Each row of a before or after table is a point. One or more steps were done to the points. Then noise was added and the rows were shuffled. The steps act on how far a point lies along the listed directions, d1 being the first. Write out the steps. A step turns or swaps two directions, mirrors them in a line or flattens them onto one, adds a multiple of one to another, or multiplies one. Angles are multiples of 10 degrees, from the lower direction toward the higher: turns from -170 to 170, lines from 10 to 170 but not 90. Use the fewest steps. Two steps may share a direction if one is a turn and the other turns, adds or multiplies; they go together, in the order done. Otherwise the lowest direction goes first.

Directions:
(1): [ 30 -49  25]
(2): [ 26 -13 -56]
(3): [49 37 14]
Before (8 x 3):
[[ 49 -37   1]
 [ 36  -3   6]
 [ -5   2 -38]
 [ 34  18   4]
 [  1 -30  12]
 [ 57   0 -21]
 [-13   6 -28]
 [  9 -14 -21]]
After, 8 rows:
[[ -5   4  60]
 [ 28  -9  45]
 [  4 -19  19]
 [ 22  12  13]
 [  8  12  28]
 [ 11 -25 -10]
 [-23   7  18]
 [ 16 -34   0]]
Steps: turn d1 and d2 by -100 degrees; multiply d3 by 0.7

Directions:
(1): [ 45 -50   5  27]
(2): [39 37 48 -6]
(3): [-41 -15  49  31]
(4): [ -6 -34  23 -60]
Before:
[[ 42 -30  -6 -29]
 [  9  15  13 -35]
 [ 27 -21 -18 -18]
 [  4  15  12 -32]
 [ 28  -3   7  11]
 [-41 -28 -28  31]
 [ 20 -11  19 -24]
 [ 37 -26  -2 -27]
 [-37 -20  37   6]
 [-29   3  60  44]]
After, 10 rows:
[[-12 -11 -26 -21]
 [-15 -12 -26 -27]
 [ 32  24   7  51]
 [ 51 -55  21   7]
 [-30 -22 -10  -6]
 [ 25 -39 -12  27]
 [-16  -7  25  -7]
 [-59  -2   0   7]
 [-40  14   0   5]
 [-53  -3  -2   4]]
Steps: swap d1 and d3; turn d2 and d4 by 100 degrees

Directions:
(1): [-21 -38  25  45 -38 -44]
(2): [-21 -12 -47  11 -51  50]
Before, 13 rows:
[[ 10  19  -1 -22  28   9]
 [  2   6  -6  -9   5  14]
 [  6   5  -8   1  -1  13]
 [  5   0   1   5   7  -8]
 [  2   0  -6  -3  -1   4]
 [ -1  -5   0   4  -6  -2]
 [  6   6 -13 -10   6  16]
 [  1   0   0   0   4  -3]
 [ 10  10   1 -11  13   8]
 [  8   6   6  -6   7   1]
 [ -5   4  -3  -1  -2  -1]
 [  1   3  -8  -3  -3   9]
 [  0  -1  -2   1  -4   3]]
After:
[[ 12  15 -13 -11  10  23]
 [  3  -2   1   8   3  -9]
 [  1   1  -1  -1   3  -2]
 [ 20  28 -12 -32  30  31]
 [ -5 -12   5  12 -12 -11]
 [  5   5  -8  -9   4   8]
 [ 12  13  -1 -15  13  12]
 [ 18  26 -25 -34  27  37]
 [ 11  22 -15 -28  22  31]
 [  6  10 -11 -12   6  15]
 [  0  -1   0   2  -3   1]
 [ 27  51 -25 -60  58  50]
 [ -5   5  -3  -2  -1  -1]]
Steps: multiply d1 by 3; multiply d2 by 0.7

Directions:
(1): [  1 -16  23 -60  21 -28  17   2  -2]
(2): [ 43  44 -23  -4  11  -9  27  -4 -24]
(3): [ 31  16  41 -18 -38  19 -26 -13  -2]
(4): [ 48 -37  10  19  23   5  -7  32   1]
Before (14 x 9):
[[-23  -3   4 -26   3 -10   8 -17   3]
 [ 13  26 -24   1   5  -7  10  -4 -21]
 [ 32   5  25 -19  -6   3   1  11  -5]
 [  6   2   6  10 -17   7 -13  -5   1]
 [  4  30 -21  11   3   4  13  -2 -17]
 [ 28  -9  20  -3 -15  17 -20  13   5]
 [ -6  41 -23 -18  -4  -2  19 -12 -13]
 [-11  39 -15 -48   6 -26  32  -9 -10]
 [-30   5   6 -24  -5  -7   5  -9   1]
 [ 34  -2  32 -14   4   2  -8   2 -10]
 [-11  31 -28  32  -9   5  14 -11 -14]
 [-35   4  18 -29 -19   1   0 -10  -7]
 [  6  -5   2 -14  -9  -4  -4   3  -6]
 [-20  23   7 -17 -13  11   8 -14  -8]]
After, 14 rows:
[[-10  16 -23  21  -5  -2   3  -8  -4]
 [ -2   9 -31   7  15  -5  16  12  -3]
 [-41  42  -8 -48 -10 -18  29 -24 -22]
 [-14  14  10 -48   0 -15  14 -24  -3]
 [ -4 -24  -2 -10  29 -17  21  26   3]
 [-12 -45  31 -50  14 -21  -1  21  18]
 [ -2  -6  -9 -14   1 -13   8   4  -6]
 [-15 -33   4   2   5   8 -12  18  11]
 [ -2 -14   0  60 -22  30 -24   6   6]
 [-23  26   4 -42  -9 -14  15 -17  -8]
 [  7 -50  10  23   9   8 -26  25   4]
 [  0 -33   9  35   1  19 -22  23   7]
 [ -2 -21  -1  -6  41 -18  17  14  -8]
 [-35  18  -5 -15   0   4  17  -8  -5]]
Steps: multiply d1 by 1.6; turn d2 and d3 by -160 degrees; add -1.5 times d2 to d4

Directions:
(1): [-22  17  19  14 -29 -60   2 -28 -41  19 -32]
(2): [-16  38  16  47 -26  21 -31  28  33  38  -2]
(3): [ 57  -3  22 -37 -25 -19 -29  13 -10  35  35]
Before, 8 rows:
[[  2   6   0 -13 -13 -34  -7 -24 -23   1   5]
 [-14  -1  -3  12  10 -13  23 -17  -4 -20 -21]
 [ 39  -5   4 -36  -7 -10  -7   6 -14  10  22]
 [ 58 -16   4 -60   7  17 -25  28  19  23  50]
 [-41  -9  -4   6   2 -33  38 -36 -22 -23 -45]
 [ 29  -2  -1 -20 -10 -14 -10  -6   1  11   9]
 [ 22  -6  -2 -44  -9   2  -1   5 -14   7  21]
 [ 26  -5   4  -3 -14   2 -31   6  15  20   9]]
After, 8 rows:
[[ 10  -3   5  -9   4 -22  17 -16 -14 -10  -6]
 [  7   0 -11  -4  -2  -7   2 -12   5  -2  -3]
 [  2 -27   3 -37  -2 -54  33 -40 -42 -18 -22]
 [ -5  -5  -7 -19  -3 -34   5 -35 -30 -16  -1]
 [ -6  -2 -11 -24   0   9   9   4  -7  -5   6]
 [  2  -4  -1  17  -4  11 -20   4  19  12  -4]
 [  6  -3 -11 -10   4   2  12   2  -9  -6  -2]
 [ -3   5  -9  -5  16  47 -14  29  41  11  15]]
Steps: add -0.7 times d1 to d2; multiply d3 by 0

Directions:
(1): [-18 -45  -6   7  31 -20  -6  22  25  22  26  -9]
(2): [ 13  -8   4 -12  -8 -27  -1 -13 -17  35 -32 -48]
(3): [-31   3  25   0 -15  24   1  10  42 -18 -21 -34]
(4): [ 14 -25  47  11  19   4  33  12 -11  -1 -28  22]
(5): [  7  22 -12  60  19  -6  -6  25 -13 -12 -10 -22]
(6): [-38  -1   4  22  22   9  15 -57 -13   4   7  -5]
Before (14 x 12):
[[  7  -1 -24 -18  -9  -1 -17  28  19   3 -15 -34]
 [ 13  15   8   8  -5  10  -7  -6 -21 -15 -26  -2]
 [-17 -12  16  -9  10  -5  17 -25  -4  17  -4  25]
 [-36  21 -19  27  -1  16   2 -10  13 -11  19   4]
 [  6  -2   4   0  13 -10   8 -33 -36  14  -1  23]
 [-10  22 -19 -20   0   2   0 -41 -16   8   6 -14]
 [ 24   9  12  10 -10   2   0  23 -14  -2 -31 -11]
 [ 27  20  22  17 -17  18   3  22  -4 -22  -4  35]
 [ 19  16  -3  11   8 -13  15   9 -25  -1 -13 -18]
 [-30   5 -17  11   7  12 -25   8  28 -26  19  -2]
 [ 13 -17   5  -6   1 -12   7  -4   0  24  -5  -2]
 [ 18  19 -18  -6 -15   1   1 -28 -28   4   3  -8]
 [ -2  -7   6   8  13  17  25 -20 -17  -1   8  43]
 [ 18  19 -24   3 -18 -12  -9  24   3   1 -10 -23]]
After (14 x 12):
[[ 15  -4  11 -18  -7 -13   0  28  10  13 -14  22]
 [-31  -4  -4 -61 -32  21   4 -25  32   3  31  39]
 [ 18   1 -11  35   9 -16  -4  19  -6  16 -10 -21]
 [  0  12   9  23  19  -7  27 -15 -33  -1 -17 -17]
 [ -8  19 -25  45  10  -8   6 -19 -15   2  -9 -35]
 [-35 -11 -17 -49 -12  13 -22 -23  37 -13  34  18]
 [ 25  -4  13 -12  -4 -12   4   3 -21   9 -15  25]
 [ 26  16  -8   7 -10   0   6  -6 -27  -9 -14  -7]
 [ 16 -25  20 -50 -13  19  20   0   6   2   4  56]
 [  8   4  25   8   5  14   7 -20 -23 -11 -35   5]
 [-17  17 -36  46  22  -2 -13   5  -5  -1 -16 -54]
 [  1   0  44   3  -7  30  28 -24 -11 -15  -4  52]
 [ 21  23 -13 -25  -9  -6  -8  12  -9   1  -8 -11]
 [ -3  12  21  43  14   7  18 -11 -35  -4 -33 -17]]
Steps: add -0.7 times d1 to d4; turn d5 and d6 by 110 degrees; add 1.5 times d2 to d5; multiply d3 by 0.7
